Each row of a before or after table is a point. One or more steps were done to the points. Then noise was added and the rows were shuffled. The steps act on columns, c1 being the first. What was done? A step turns or swaps two columns, mirrors them in a line or flattens them onto one, adds a multiple of one to another, or multiplies or shifts one. Angles are multiples of 10 degrees, from the lower column toward the higher: turns from -170 to 170, lines from 10 to 170 but not 90. Use the fewest steps. Two steps may share a column if one is a turn and the other turns, adds or multiplies; they go together, in the order done. Otherwise the lowest column goes first.

Before:
-24, -40, 0
-13, 27, 101
-14, -41, -4
9, -58, -32
-6, -33, 26
53, 17, 11
-53, -29, 60
-39, 43, 31
-44, 57, 101
49, 40, 1
21, -36, -16
After:
73, 25, -70
81, -30, -10
96, 57, -47
20, -39, 18
-25, -34, -9
47, 42, -4
-33, 17, -44
25, -30, -18
-28, -62, 18
-34, 42, -30
7, -39, 15
Steps: turn c1 and c3 by -140 degrees

Before:
-48, 8, -138, 4, -39, -24
-61, 25, 18, -41, -33, 3
18, -3, -103, -32, -22, 3
-26, 11, 37, 0, -11, -22
91, -82, -40, 30, -9, -23
31, 28, 37, -9, 10, -28
-48, -20, 37, 22, -28, -5
-62, -15, 36, 19, 49, -15
-48, -111, -38, 11, -16, -21
94, -22, 2, -41, -22, -23
-45, 16, 32, 2, -17, 42
-1, 2, 8, 13, 88, -17
-55, 22, 17, -24, -38, 8
After, 13 rows:
-16, 21, 32, 7, -11, -20
-111, -2, 37, 21, 50, -8
-88, 4, 8, 17, 90, -12
-20, -7, 42, 22, -28, 3
-30, 31, 9, -40, -32, -12
-8, -40, -132, 12, -41, -22
-29, 25, 22, -12, -17, 41
101, -92, -11, 37, -7, -12
-19, 27, 8, -25, -37, -1
22, 39, 26, 0, 10, -28
41, -37, -95, -30, -21, -10
117, -20, 10, -30, -21, -37
-32, -116, 4, 18, -16, -16
Steps: add -1 times c5 to c1; turn c2 and c3 by -20 degrees; turn c4 and c6 by 20 degrees

Before:
-25, 85, -10, -30, -25, 24, 28, 60, -15
-10, 33, -1, 9, 3, 34, 24, 25, 6
22, 12, 16, -42, -103, -19, 23, 0, -37
-27, 81, 34, -48, -44, -15, -5, -20, 70
-2, 49, 30, 10, 8, -7, -21, -8, 14
59, 34, 58, -27, 31, -27, 8, -7, 13
-21, -4, -9, -54, -40, -20, -46, 0, -10
85, 66, 57, -92, -29, -5, 2, -52, 14
-15, 41, 59, -32, -21, -26, -15, -69, -73
7, 5, -72, 42, 7, -45, 26, -7, -47
8, 86, -29, 27, 1, 48, -26, 11, 118
17, 83, 61, 63, 88, -32, -62, 11, -30
After:
-14, 5, -75, 8, 8, -53, 26, -11, -48
35, 12, 18, -22, -135, -23, 21, 2, -36
-14, 81, 61, 7, 115, -42, -64, 8, -28
5, -6, -14, -4, -56, -28, -51, 0, -9
-10, 34, 0, 8, 1, 41, 25, 23, 6
4, 76, 38, -3, -59, -21, -4, -19, 67
101, 67, 56, -56, -40, -6, 1, -55, 17
1, 43, 56, -4, -29, -34, -14, -69, -73
-6, 84, -12, -1, -35, 29, 32, 61, -13
53, 32, 55, -31, 42, -34, 5, -7, 12
-7, 86, -31, 1, -2, 63, -27, 13, 118
-10, 48, 31, 3, 12, -9, -19, -6, 11
Steps: flatten c1 and c4 onto the line at 150 degrees; multiply c5 by 1.3; multiply c6 by 1.3

Before, 14 rows:
65, -46, 21, -75, -13, -3, 44, 11, -57, 25, -38, 41
-80, -56, -14, -21, 9, 32, 27, 19, 43, -68, -38, 78
1, 7, 42, -27, -53, 69, -34, -28, -2, -11, 11, 31
56, -12, 20, 58, -63, 28, 48, 77, 38, -49, 74, -68
-59, -50, -37, -3, -74, -5, 21, -23, -46, -58, 27, 9
69, -60, -4, -18, 5, 54, 159, 16, -83, 8, 30, -43
-29, 8, 36, 1, 18, -42, 38, 4, -21, 0, 26, 37
43, -13, -23, 22, 0, -6, 36, -17, 34, -9, -18, 47
-27, -44, 27, -10, -47, 16, 67, 29, -31, 66, 62, 34
-3, -65, 10, -15, -44, 3, -11, -25, -84, -73, 7, -8
59, -27, 46, -59, 26, -22, 70, 7, 88, -6, 34, -11
-32, -68, 39, 12, -29, 11, -49, -3, -2, 0, 79, 62
73, 43, -72, 25, 3, 14, 20, 67, 47, -31, 73, -13
33, -14, -4, 2, -6, 16, 17, 13, -22, 31, 6, -66
After, 14 rows:
65, -46, 21, -75, -13, -7, 42, -19, -37, 26, -34, 40
-29, -70, 38, 12, -34, 12, -48, -2, -1, -1, 79, 59
-82, -59, -16, -20, 6, 33, 26, 41, 24, -70, -36, 76
-24, -40, 29, -9, -47, 17, 66, 10, -27, 64, 64, 31
33, -16, -2, -2, -3, 14, 19, 3, -13, 26, 6, -68
53, -11, 24, 56, -64, 30, 50, 90, -7, -47, 67, -65
-2, -63, 7, -16, -46, -1, -11, -65, -41, -70, 11, -6
-60, -50, -36, -1, -74, -3, 21, -43, -17, -60, 23, 6
43, -14, -17, 27, -4, 0, 33, 2, 24, -8, -13, 48
2, 4, 42, -28, -54, 69, -33, -25, 7, -13, 10, 33
58, -25, 46, -58, 24, -24, 70, 50, 56, -3, 30, -9
-26, 4, 32, -2, 17, -45, 36, -10, -15, -3, 28, 34
70, 43, -73, 22, 0, 12, 22, 82, 3, -32, 72, -11
70, -61, 1, -14, 6, 59, 159, -32, -58, 9, 35, -36
Steps: turn c8 and c9 by -30 degrees; multiply c9 by 0.7

Before (12 x 18):
11, 42, -37, 19, 123, 14, 38, -15, -56, -17, -8, 22, -50, 86, 31, 26, -37, 79
-18, 9, -4, 65, -15, -57, 1, 8, 60, 61, -47, 23, 19, -17, -90, 5, -46, -42
71, -20, -45, 8, -4, 21, -47, -51, -10, -2, -79, 10, 4, -105, -29, 83, -14, 22
27, -27, 5, -61, 1, 14, -21, -4, 15, 46, -56, -30, -60, 31, -17, 84, -74, -24
-58, 59, 30, 49, -36, -49, -8, 55, 0, -38, 15, 17, -22, -5, 23, 53, 12, -8
-24, 21, -8, -16, -19, -69, -35, -24, -9, 65, -35, 13, -13, -82, 46, 3, -6, -18
47, 63, 34, 59, -23, -47, 60, -26, 29, 44, 60, -53, -24, -30, -23, -45, 42, 19
-9, -136, -81, -65, -2, 8, 31, 14, -43, -49, -1, 16, 3, -45, -33, 40, -6, 42
15, -119, -13, -1, -17, -16, -45, 9, 69, -4, -40, -31, -26, 4, 74, -48, 2, 75
0, 53, -41, 16, -63, -9, 6, 6, -10, 35, 6, -40, -33, -23, 30, -54, 14, 31
-7, 3, -46, -40, -32, -54, 64, 1, -14, -10, -45, 28, -53, 40, 47, 30, -1, 34
53, -9, 33, -44, 5, -55, -34, 6, 24, 19, 17, 65, 8, 34, -87, 26, 8, -42
After:
-46, 46, -40, 22, -52, 12, 35, -12, -56, -17, -7, 21, -52, 92, -18, 31, -10, 68
41, -24, -46, 10, 4, 24, -49, -48, -7, -4, -84, 12, 7, -103, -79, 84, 19, 62
14, 2, -1, 63, -2, -56, 1, 13, 60, 60, -51, 29, 23, -17, -139, 8, 49, -42
67, -9, 34, -46, -4, -56, -35, 7, 32, 18, 20, 65, 11, 32, -130, 25, -10, 2
-27, 8, -51, -39, 11, -54, 67, 1, -14, -9, -41, 26, -56, 38, -6, 27, 12, 22
-38, 59, 30, 46, 16, -48, -6, 58, 2, -40, 17, 10, -23, -4, -25, 55, 0, -41
22, 56, 36, 61, 14, -47, 63, -21, 29, 42, 56, -53, -22, -30, -73, -43, -28, 39
39, -30, 2, -63, -14, 16, -21, -6, 14, 46, -58, -34, -65, 34, -68, 84, 69, -2
-32, -142, -79, -65, -1, 13, 28, 16, -45, -46, 0, 18, 5, -44, -80, 40, 4, 24
-20, 52, -38, 20, 20, -10, 3, -1, -5, 34, 7, -42, -31, -24, -16, -56, 5, 23
-35, -116, -8, -3, 9, -20, -47, 8, 70, -2, -37, -30, -28, 5, 25, -40, 5, 67
-5, 23, -9, -14, 5, -70, -33, -21, -3, 66, -34, 12, -17, -79, -7, 4, 8, -25
Steps: turn c1 and c18 by 40 degrees; turn c5 and c17 by -160 degrees; multiply c5 by 0.4; shift c15 by -50

Before (14 x 24):
-87, 6, 72, -5, -12, -4, -10, -63, 97, -39, 42, 63, -82, -21, -42, 12, 43, -31, -61, 23, -9, 38, -9, 17
-12, -17, 53, 23, 15, -8, -46, -96, -43, 0, -12, 51, 13, 38, -25, -8, 2, -14, 52, 38, -11, -51, 62, -8
-15, 92, -23, -38, -14, -67, -14, 49, -43, -48, 24, 10, -35, -17, -16, -15, 16, -10, 50, 31, -67, 5, -37, 43
16, -3, 96, 34, 35, -7, 22, 93, -56, -32, -55, -8, -9, 50, -88, -48, -43, -61, 14, -68, 33, -39, -7, 38
-27, -18, 63, 59, -3, 5, 21, -34, 13, -38, 56, 12, -8, 53, -116, 28, 41, -50, 11, 6, 27, 18, 11, 9
-26, -11, -7, -50, -1, 33, 15, -54, 3, -40, -40, -63, -10, 53, -1, -28, 73, 64, -26, 7, -46, 56, -34, -63
-42, -12, -67, -1, -86, -35, -7, 57, 24, 13, -44, -32, -43, 74, -70, -42, -33, 41, 6, -15, -85, 7, -11, 53
-66, 7, 36, -21, -9, -10, -40, 56, 12, -29, 9, -46, -48, 32, 20, 19, -16, 3, -2, 45, -2, -17, 40, 71
-38, -28, -3, 46, -38, -9, -6, -35, 21, -81, -6, -12, 15, -22, -42, -60, 39, -5, 8, 14, 2, -34, 62, 3
24, 40, -14, 1, -4, -19, 41, 36, 33, -25, 3, 21, -27, 37, -20, -98, -7, -2, 110, -27, 16, 22, -52, 26
-8, -2, 59, 5, 12, 83, -33, 98, -57, -52, -24, 68, 60, 4, -44, 19, -40, 5, -12, 38, 28, 37, 28, 70
58, 24, 48, 23, -61, -48, 35, -16, 32, -6, 0, 8, 58, 64, 9, 53, -30, -85, 0, -31, -4, 40, -52, 106
-61, 60, -8, 23, -69, 62, -42, -15, -10, 19, 80, 32, -16, -84, -43, -34, 44, 21, 30, 87, 12, 22, 32, 30
-11, 61, 32, 16, 17, -68, -63, -30, 85, 34, 45, -71, -27, 89, -56, 3, 76, 5, 22, 11, -55, -5, -33, 68
After (14 x 24):
-41, -26, -31, 45, -40, -6, 12, -31, 12, -80, -1, -12, 15, -21, -40, 64, 43, -3, 5, 17, 15, 30, 27, -4
-6, -6, 17, 6, 15, 82, -71, 95, -3, -49, -22, 67, 56, -2, -46, -27, -39, 10, -11, 30, 12, -32, -16, 72
-85, 6, 46, -3, -13, -3, 79, -62, 54, -38, 43, 70, -84, -21, -42, -12, 46, -29, -64, 39, 3, -34, -35, 11
-65, 60, -24, 26, -74, 56, -25, -19, 32, 19, 77, 29, -16, -89, -47, 27, 44, 19, 23, 113, 27, -27, 20, 23
-72, 9, -3, -17, -11, -15, -9, 58, 37, -18, 4, -48, -49, 33, 17, -18, -16, 2, 6, 43, -8, 19, 3, 64
57, 25, 53, 25, -59, -42, 42, -23, -6, -8, -2, 11, 61, 58, 8, -63, -30, -88, 4, -31, -20, -27, -44, 104
-53, -12, -34, 2, -77, -29, 12, 56, 23, 14, -45, -33, -46, 74, -71, 44, -35, 42, 14, -27, -86, -13, 29, 60
-25, -16, 13, -50, 3, 33, 10, -47, -10, -37, -42, -58, -8, 50, 2, 20, 75, 59, -29, -10, -21, -65, -11, -57
30, 36, 22, -3, -2, -19, 48, 32, -18, -21, 1, 20, -29, 41, -10, 88, -8, -4, 109, -30, 18, -42, -18, 32
-8, -15, -2, 29, 20, -8, -66, -95, 22, -2, -14, 53, 17, 31, -26, 13, 0, -12, 55, 41, -5, 50, -5, -3
-32, -23, 29, 60, -6, 5, 26, -41, -12, -35, 57, 12, -11, 53, -118, -36, 41, -47, 10, 27, 33, -15, -29, 19
-15, 92, 4, -42, -19, -73, -40, 39, -11, -49, 20, 4, -29, -16, -21, 11, 17, -13, 43, 44, -63, -9, 0, 48
-8, 54, 33, 10, 18, -70, 41, -33, 95, 42, 49, -81, -16, 90, -58, -5, 71, 16, 18, 20, -28, 9, -23, 64
16, -7, 58, 31, 31, -10, -39, 94, -47, -32, -56, -10, -10, 49, -94, 55, -41, -60, 9, -80, 30, 33, -44, 43
Steps: flatten c3 and c23 onto the line at 140 degrees; turn c7 and c9 by -60 degrees; add 0.3 times c11 to c20; turn c16 and c22 by 170 degrees; add 0.3 times c17 to c21
